Each point is reached from the start by the listed moves, each made once or not at all, plus a little noise. Say if it took an odd or an even number of moves. Then give how often each move was made.
(in the rows, 128 means zero)

Moves:
(1): [188 137 145 104]
(2): [141 138 134 156]
(3): [102 145 154 123]
Start: [154 122 139 102]
Points:
[138 148 176 127] -> even (0, 1, 1)
[200 164 188 100] -> odd (1, 1, 1)
[188 148 186  72] -> even (1, 0, 1)

Moves:
(1): [148 123 138 130 122 145 130 122 118 108 138 131 127 129]
(2): [141 148 122 114 144 143 121 123 138 135 135 106 126 131]
(3): [127 140 160 126 132 123 132 120 139 119 113 115 131 131]
(4): [143 141 127 144 128 119 130 127 115 150 122 112 134 150]
(5): [126 107 145 140 176 114 126 137 131 167 102 147 159 118]
(6): [101 135 138 129 137 172 140 136 114 146 136 151 124 137]
(7): [137 140 125 142 142 140 145  88 133 137 127 144 118 127]
(8): [108 130 127 125 142 129 162 172 118 133 113 128 113 145]
(9): [150  88 136 136 119 131 138 135 162 147 125 128 136 137]
(10): [156 131 110 108 132 125 124 113 123 163 123 158 121 120]
(11): [126  95 141 100 151 111 133 148 117 126 145 137 142 144]
Start: [123 159 113 126 108 105 121 115 105 109 109 126 114 125]
Points:
[159 158 143  96 128 155 136 102 139 178 101 144 113 140] -> odd (0, 1, 1, 0, 0, 1, 0, 0, 1, 1, 0)
[155 133 143 122 167 175 194 143  95 168 124 137 112 198] -> even (1, 1, 0, 1, 0, 1, 1, 1, 1, 0, 1)
[160 132 161 110 224 131 192 133 119 249  70 178 140 189] -> even (0, 1, 1, 1, 1, 1, 1, 1, 1, 1, 1)
[174  90 179 119 181 123 148 128 103 210  89 184 161 164] -> even (1, 0, 1, 1, 1, 1, 0, 0, 1, 1, 1)

Moves:
(1): [130 129 120 121 130 140 133 141 134 124 132 112 131 134 127 124 124 133
 131 127 136 135 127 129]
(2): [112 116 128 118 117 126 125 131 132 113 118 141 144 144 114 126 135 139
 141 123 115 124 125 118]
(3): [145 124 136 142 128 142 134 124 131 109 125 112 130 111 125 120 137 124
 126 137 116 132 106 170]
(4): [142 131 129 140 109 129 124 107 123 129 126 114 121 122 135 139 126 118
 108 124 121 121 124 129]
(5): [114 140 130 125 129 132 147 141 118 125 123 127 122 138 125 137 137 122
 128 132 138 151 129 129]
(6): [135 127 118 115 136 105 131 125 133 132 116 130 129 132 131 125 121 124
 119 118 132 128 118 133]
(7): [133 145 126 129 114 126 129 106 123 127 115 128 133 119 131 131 139 129
 141 117 128 121 126 131]
(8): [143 126 130 126 119 122 143 136 130 120 131 136 136 123 121 125 121 120
 119 131 133 116 134 114]
(9): [119 130 124 121 129 107 127 137 144 124 154 124 120 129 121 124 136 132
 121 138 107 112 118 137]
(10): [136 126 137 114 138 131 129 150 138 137 129 122 122 114 134 139 118 122
 126 139 131 138 107 132]
(11): [103 123 123 118 106 137 132 139 100 132 118 139 132 123 131 118 149  94
 139 132 133 135 120 145]
(12): [112 114 107 140 112 119 138 138 131 119 117 105 151 135 109 131 121 122
 125 126 147 135 134 132]
(13): [120 132 144 128 141 121 117 126 128 121 136 119 125 135 136 121 141 124
 124 124 139 147 123 117]
(14): [140 128 147 131 122 138 121 132 135 133 145 131 106 154 117 117 147 124
 151 144 131 139 147 134]
(15): [142 127 126 138 124 118 140 117 126 137 142 137 128 127 119 139 117 122
 106 125 140 110 122 121]
(16): [146 125 120 106 126 118 131 149 122 128 133 128 121 117 129 132 134 120
 123 115 144 144 148 128]
(17): [127 122 128 119 121 133 118 124 135 125 126 138 125 118 142 124 121 125
 129 124 137 117 135 132]
(18): [106 113 138 118 143 105 120 112 155 137 138 127 138 156 134 140 132 119
 122 111 107 127 136 116]
(19): [129 123 139 123 128 132 140 136 119 130 137 130 128 126 127 124 122 142
 131 139 138 119 130 130]
(20): [128 142 126 149 123 131 139 137 136 140 136 136 142 127 136 127 123 150
 127 133 127 140 106 106]
(21): [135 142 135 126 127 128 126 143 130 130 125 115 132 149 117 135 137 125
 116 127 131 130 138 142]
(22): [137 135 130 100 133 126 121 129 128 132 114 133 129 122 117 120 120 123
 126 134 137 140 139 141]
(23): [145 129 106 133 144 139 107 117 127 118 106 111 149 136 131 136 135 140
 142 151 144 139 156 132]
(24): [118 119 142 149 109 129 121 127 120 117 158 132 126 134 140 143  96 103
 144 125 138 123 142 130]
Start: [111 139 142 118 122 121 105 120 119 132 112 117 118 112 122 141 134 137
 129 126 129 135 127 117]
Points:
[ 47 147 164 116  75  83 157 163 130  97 121  93 187 163  86 137 200 114
 125 132 127 159  89 141] -> odd (0, 1, 1, 0, 1, 0, 1, 1, 1, 0, 1, 1, 1, 0, 0, 0, 0, 1, 1, 1, 1, 0, 0, 0)
[171 135 167 104 150 124  98 129 147 122 140  48 104 147 129 179 174  99
 109 147 168 212 146 144] -> odd (1, 0, 1, 1, 1, 0, 0, 0, 0, 1, 0, 0, 1, 1, 1, 1, 0, 1, 0, 0, 0, 0, 1, 0)
[159 179 110 134  93 113 127 162 132 109  92  31 153 101 108 184 169 132
 104 157 157 189 112 175] -> odd (0, 0, 1, 1, 1, 0, 1, 0, 1, 1, 0, 1, 0, 0, 0, 1, 0, 0, 0, 1, 1, 0, 1, 0)
[ 75 142 126  83  59 108 133 160 107 122 131 106 130  95 111 163 105  55
 137 137 195 144 120 169] -> odd (1, 0, 0, 0, 1, 0, 1, 0, 1, 1, 1, 1, 0, 0, 1, 0, 1, 0, 0, 0, 0, 1, 0, 1)
[127 139 113  47 100  75 118 210 115 106 123  77 148 128 106 167 114  39
  99 148 249 187 171 163] -> even (1, 0, 0, 0, 1, 1, 0, 1, 1, 1, 1, 1, 1, 0, 1, 1, 1, 0, 0, 0, 1, 1, 1, 1)
[132 126 141 155  37 137 162 141  87 113 140  93 164  87 103 145  82  79
 104 151 189 134 105 156] -> odd (1, 0, 1, 1, 0, 0, 0, 1, 0, 0, 1, 1, 0, 0, 1, 0, 0, 0, 1, 1, 0, 1, 0, 1)
[135 148 140  92  68  94 119 124 122  98 108  62 125 114  88 100 180  68
 123 143 153 158 109 193] -> even (1, 0, 1, 1, 0, 1, 1, 1, 1, 0, 1, 1, 1, 1, 0, 0, 0, 0, 0, 0, 0, 1, 0, 0)
[ 77 166 146  65  79 136 121 153 104 138  67 158 142  93 129 138 152 118
 164 136 153 178  90 126] -> even (0, 1, 0, 0, 1, 0, 1, 0, 0, 1, 1, 0, 0, 0, 0, 0, 1, 0, 0, 1, 0, 1, 0, 0)
[ 62 123 156  94  83  73 135 176 143 123 167 131 168 179 115 145 122 108
 130 123 121 115 112 108] -> odd (1, 1, 0, 0, 0, 1, 0, 1, 1, 0, 1, 0, 0, 0, 0, 0, 0, 1, 1, 1, 1, 0, 0, 1)
